Rows are points. Any point is a mix of the corners, with weights that add up to 1. It lies inside the corners' shape when no weight is negative. Is each point inside? If not, which corners have a negative weight?

Corners:
(1): [-7.7  0.1]
(2): [ 2.7 -5.4]
(3): [-3.8  0.9]
Points:
[-5.9 -0.1] => inside
[ 1.3 -4.5] => inside
[-7.1  2.2] => outside (2)
[-1.3 -0.8] => outside (1)
[-1.1 -2.8] => inside

Corners:
(1): [ 2.0  5.3 -1.5  4.8  3.8 -1.4  2.7  5.5 -4.4]
(2): [-0.8  4.7  1.9  1.6 -0.4  1.0 -1.1  0.6  0.6]
(3): [-7.1 -9.2 -2.0  7.2 -4.0  1.7  9.2  1.1  4.8]
(4): [-6.0 -2.2 -3.6 -3.8 -3.2  2.2  4.8 -1.5 -4.4]
(5): [ 4.0  7.5 -2.7 -2.6 -3.6 -2.4 -3.7  4.6 -6.1]
(6): [ 2.5 -4.7 -1.1  2.2 -0.7  2.0  3.1 -4.8 -4.6]
(7): [ 5.5 -0.3 11.0 -5.0  1.7  3.8 -4.6  6.3 -0.9]
(8): [-4.8 -7.7  1.3 -0.6  0.0  1.0 10.1 -4.2  8.7]
(9): [-1.0  0.8 -3.2 -3.5  5.4  3.2 -3.0  4.9  3.2]
(10): [-5.8 -6.1  6.2  1.3 -3.4 -5.1 -3.5  3.4  4.0]
Points:
[-3.4 -4.9  1.2  0.3 -0.5  0.7  5.3 -0.8  4.8] => inside
[-1.7 -1.1 -1.4 -1.7  2.2  2.0  0.4  2.6  2.3] => inside
[ 1.1 -0.1  0.2 -0.2 -1.4 -0.2 -0.3  1.1 -2.5] => inside
[ 0.3  1.5 -1.3 -0.7 -0.3  1.0  1.3  1.9 -1.6] => outside (10)
